Each point is reached from the start by the listed moves, each made once or not at all, plus a little noise. Is the number of moves made odd or even? Then give how often each move was made.

Moves:
(1): [ 66 -28 -19]
(2): [  0  55 -35]
Start: [-8 22 12]
Points:
[59 -7 -5] => odd (1, 0)
[ -4  75 -25] => odd (0, 1)

Moves:
(1): [ 57   1 -11   1 -12   6  -5 -16  -4]
(2): [  4  33   9 -17   6 -28  29 -13  -1]
(3): [ 10 -22  34 -16  17  -2   1  -5   0]
(4): [  0  10  30  25  -3  10  21 -16  11]
(5): [ -8  -6 -55   9  45   4  27 -18   6]
(6): [  8  12   5 -28  -7  48   5 -13  12]
Start: [ -3  18   6 -20  56  13  -4 -13  -1]
Points:
[ 67  36 -10 -71 105  38  54 -78  12] => odd (1, 1, 1, 0, 1, 1)
[ 60  67 -15 -30  83  52  74 -89  23] => odd (1, 1, 0, 1, 1, 1)
[ 71  18  63 -40  49  73  17 -62  19] => even (1, 0, 1, 1, 0, 1)
[ 53  29  23   6  39  29  13 -47   7] => even (1, 0, 0, 1, 0, 0)
[  7   7  71  -9  67  22  18 -33  11] => even (0, 0, 1, 1, 0, 0)
[  7   1  -9 -55 108  62  29 -48  18] => odd (0, 0, 1, 0, 1, 1)

Moves:
(1): [ 24  -1  -7 -13  14  13 -12   1  19  -6   2]
(2): [ 17  39  12  -2  12  -9  17  -4 -18  12 -15]
(3): [ -6 -22  34 -18   4  -4  38 -13  25 -10  -2]
(4): [26 -1 14 45 -1  4  6 10  5 -8  9]
(5): [-20  -1  -7   8  31 -10   2  24  -3  16   2]
(6): [-19  -8  -5   8  25  30  13 -19   5  -4  -3]
(7): [ 20 -10 -11  -8  -2   6  39  19 -20  -9   7]
(8): [  3   4 -10   6 -19   9   1  18  10   7 -26]
(9): [ -8  15 -18  10   0 -11  13  -7  22   4  -1]
Start: [ 13  25  -4   1  15  15 -11  -7 -16 -22  26]
Points:
[ 69  44   7  25  45  52 103  -3  31 -32  -7] => even (1, 1, 1, 1, 0, 1, 1, 1, 1)
[ 50  38  11  43  34  45 121  -2  13 -29  -9] => odd (0, 1, 1, 1, 0, 1, 1, 1, 1)
[ 14  -3   8 -17  38  65  29 -20  40 -32   0] => even (1, 0, 1, 0, 0, 1, 0, 1, 0)
[ 33  15 -16  -9  12  22  27  14 -41 -31  30] => odd (0, 0, 0, 0, 0, 0, 1, 0, 0)

Moves:
(1): [ 42   3  21 -18 -15   3  10  18   0 -25  -5   9  39   5]
(2): [  4  31   2 -18  12  -7   3 -23   8   3 -12  21  -6   4]
(3): [-4  5 52  0  2 10 13  9 -4 17 25 -9 -2 -8]
(4): [  8  13  -1  35   2   3 -14   1  40  18  -9   8   1  -2]
(5): [  5  -8 -14 -17  44  -7   2   2  -9  -7  13  38  -2 -18]
(6): [-12   4   0  -4  15  64  20   1 -11   8 -13  22   8   4]
(7): [-32   2  -5  -9 -17 -14  25  21  11  -1   6  12  -3   5]
(8): [  0   8  -2 -26   0   7 -16  28   1   3  -2  -3  -9 -12]
(9): [  9 -27   2 -41  -7  22  32  -4  19  19  -3  -5  16  -7]
(10): [  9 -12  -1  11 -24   5   5  11 -31  50 -20  25 -26  -9]
(11): [  9  16 -19   1 -10   0 -12   9   0   6  29   5  17  14]
(12): [-21 -25  -2 -19  -4   5 -44   3   0 -13   7  47  -6   7]
(13): [-11  10  -8   7   1  -7  -7  -2  -3  12 -17  -5  28 -20]
(14): [  4   9  11  -5  16  -9  -5   9   5  12 -14 -10  21  32]
Start: [ -9 -23   7 -20  -6 -18   9  18  -6  28   6   4  -8  14]
Points:
[-37 -12  21 -93  -8  30  -7  96  -5  23 -32  76  71  34] => odd (1, 0, 0, 0, 0, 1, 1, 1, 0, 0, 0, 1, 1, 1)
[  15  -31   23 -107  -19   -3    3   10   18   24  -24   70   60    2] => odd (1, 1, 0, 0, 0, 0, 0, 0, 1, 0, 0, 1, 1, 0)
[ 30  62   1 -41   0  43  -6  49  28  53 -22  59  71   6] => odd (1, 1, 0, 1, 0, 1, 0, 1, 0, 0, 1, 0, 1, 0)
[  43   18   77 -104   10   64   70   37   11   66   13   34   84   58] => odd (1, 1, 1, 0, 0, 1, 0, 0, 1, 0, 1, 0, 0, 1)
[ 62  34   6 -33 -42  -9 -15  62  10  82 -12  68   9  14] => even (1, 1, 0, 1, 0, 0, 0, 1, 0, 1, 1, 0, 0, 0)
[ 38 -36  14 -96  28   0  -4  15  53  22  -1 121  34   1] => even (1, 1, 0, 1, 1, 0, 0, 0, 1, 0, 0, 1, 0, 0)

Moves:
(1): [-11  20  -6 -11  -1  -5  -6   4 -11  -8  22  -1 -16   1  -8  15 -20  -9
  13 -18   1  11   3  18 -23]
(2): [ 11  20  12   4  -6 -15 -13 -21 -26   3 -20  13 -29  21  21  13  10  11
  10   6 -11   3  -4   7 -12]
(3): [ 17 -24   8 -10  -4  -5 -10  12   1   7  -1   0 -14  -6   4   7   7  16
 -12   2  15 -10  -2  -1   5]
(4): [  9 -11  14   9 -12   1   8 -11  -1  -6   6  -9  13  14   8  20   1   9
   4 -10  -5 -14  -1  12  12]
(5): [ -5   0  -4  44  20   1 -11  -1  -5  10  -2  -6  12  -8  -7  -2   3 -10
  -3 -17  15  10  -5  25   9]
(6): [ -8   0  15  -2  -3  20  11  -3   0  17   3 -25 -16 -17  13  -3  -4 -19
   0   1   5  -4  10  15  11]
(7): [  0  -2  -2   8 -13   5  -1  -1   9  -3   9   9  -9   4  11  23   8  -7
   3  11  18  37 -22 -10  -1]
(8): [ -9 -11   2   2  -1   7   8  -2 -12   0  -3   4 -10  -2   4 -17  21  17
  28  -2  -9 -11  10   7   3]
(9): [ 15   3   6  -9  -6   4  -5   3  10  -4  -7   5   1  11 -34  -4   8  -6
  13  -1  13   4   5  -5  19]
(10): [  1   5  -1 -14  13 -39   9 -27 -10  18  -2 -12  -4  -3 -10  12  22   5
 -23 -11  29  20  26 -11 -19]
(11): [ -9  18  18  -9  20  -3 -10  -1  -8  -8 -11 -14  -1 -17   5  13   6  -4
  15   0  -3   6   3 -12   1]
(12): [ -3  -2 -10  -2  15  15  16   1  18  -7  -2   7 -18   1  12  20 -22  -3
 -24   2 -13  -6  -2  -8 -10]
(13): [-17 -11   7   8  -3   0   2  -4  10 -26  14   7  11 -11  15 -16   5  20
  14  22 -11   5  10  13  -4]
(14): [  4  -7 -10 -18  20   5 -12 -10  -5  -3 -12   2 -15   3   2  10  -3   7
  -5 -19 -14 -16   0  19   1]
(15): [-22   9  11   7 -19 -18 -24 -10  13  -2  11  19  -5 -20 -22  15  -6  -3
  -9  -8   6 -15   9 -12  -8]
(16): [ 18  11  -4  15 -20  -2 -11  12  14  25  -8  -5  -7  -7 -15   4 -16  11
  12  -4 -13  12 -25  27 -12]
(17): [ -9 -23  -6   1 -12  -1 -17   9   6  32   7  26   5  -5   5   4 -12   5
  -1  -4  -5  -6  31   3  -2]
(18): [  5  14 -14   8  11   4  -8 -18 -10   5  -4  -9   0  -5 -13   6  11  -1
   2   2  -8  12  13  11 -12]
(19): [  3 -20  10   7   5   2   7 -18  -1  15   3  29  14   7   3   1  -1 -13
  24   1   0   5   2  -7   7]
(20): [ -5   0  -3  10  -1  -8  15   3   2   7   3 -15  -1   3  -7 -14  19  -2
   4  13 -10  -8  12  17  -4]
(21): [-19   8   9   5  15 -17  10 -11 -10  -4  16   7   9  -2   1  20  -8  12
   6  -9  22   2 -24  11   9]
(22): [ 10  -6  -7   6  19  -6 -17   6  -4  16 -26  -6 -16 -14  25 -21 -16  10
  12  14 -20   0 -21 -29  17]
(23): [-21   3  11  -4 -27   6 -33  12 -32 -25 -32  -4  10  -3 -30 -12  -9  -3
  20  10 -13   9  -1 -26  10]
(24): [ -3   9  20  -5  -1  13   9  -5  -8  12   3 -14 -19   2   6 -14   7 -11
   1   5 -17   2   1   2   6]
Start: [-12  -8  -2  15  -4  17  -8   8   9 -36  -8   0   2  -7 -11  -6  -1  20
   8  19   4  15  -9   9   1]
Points:
[-34  41  35  28  16 -49 -38 -82 -14  35 -22  -4 -66 -17 -20 101  11  54
  -4 -20 -39   9  30  78 -47] => odd (0, 1, 0, 1, 0, 0, 0, 0, 0, 1, 1, 1, 0, 1, 1, 1, 1, 1, 0, 1, 1, 0, 0, 1)
[-47  31  88  66 -16 -19 -20 -70  -6 -16  -2 -39 -41 -25 -15  35  83   2
  39  32  33  59  37  50  10] => even (0, 1, 0, 1, 1, 1, 1, 0, 1, 1, 1, 0, 1, 0, 1, 0, 0, 0, 0, 1, 0, 0, 0, 1)
[-48 -11  64  16 -60 -61 -81 -45 -52  -4 -16  41 -36 -12 -33  90  25  22
  54   8  28  53  48 -15 -36] => even (1, 1, 1, 1, 0, 0, 1, 0, 0, 1, 1, 0, 0, 0, 1, 0, 1, 0, 1, 1, 0, 0, 1, 0)
[-20 -18   0  83  19 -30 -53 -63  14   7 -48  61 -72 -36  23  36  -2  68
  47  16 -17  62 -33  33 -30] => even (0, 1, 0, 0, 1, 0, 1, 1, 0, 1, 0, 1, 1, 1, 1, 1, 0, 0, 1, 0, 0, 1, 0, 0)
[ -27   -3   65   63   18   14  -85  -28  -49  -38  -48   14  -75  -18
   36   72  -53   59   95   15  -45   68 -101   51   15] => even (1, 1, 1, 1, 1, 0, 1, 0, 0, 0, 1, 1, 1, 1, 0, 1, 0, 0, 1, 0, 1, 1, 1, 1)
[ -19  -23   12   47  -68  -39 -108    3    1   13  -17    6  -29  -23
 -121   77    3   33   24  -34   40   49   23   65   -8] => odd (1, 0, 1, 1, 1, 0, 1, 0, 1, 1, 0, 0, 0, 1, 1, 1, 1, 0, 0, 1, 0, 0, 1, 0)
[-82  23  51  51 -22 -14 -70  -9  -6   9 -30  22 -34 -55 -91  56   3  25
  47  -5  33  78  -3   2   5] => odd (0, 0, 0, 0, 1, 0, 1, 1, 1, 1, 1, 1, 0, 0, 1, 1, 1, 0, 0, 0, 1, 0, 1, 1)
[-60  35  80   3  15 -11 -15 -88 -82 -69 -24  11 -36  10 -29  51  29  45
 111  14 -21  61  31  25 -12] => even (1, 1, 0, 1, 0, 0, 0, 1, 1, 1, 1, 1, 1, 0, 0, 0, 0, 1, 1, 0, 1, 0, 1, 1)
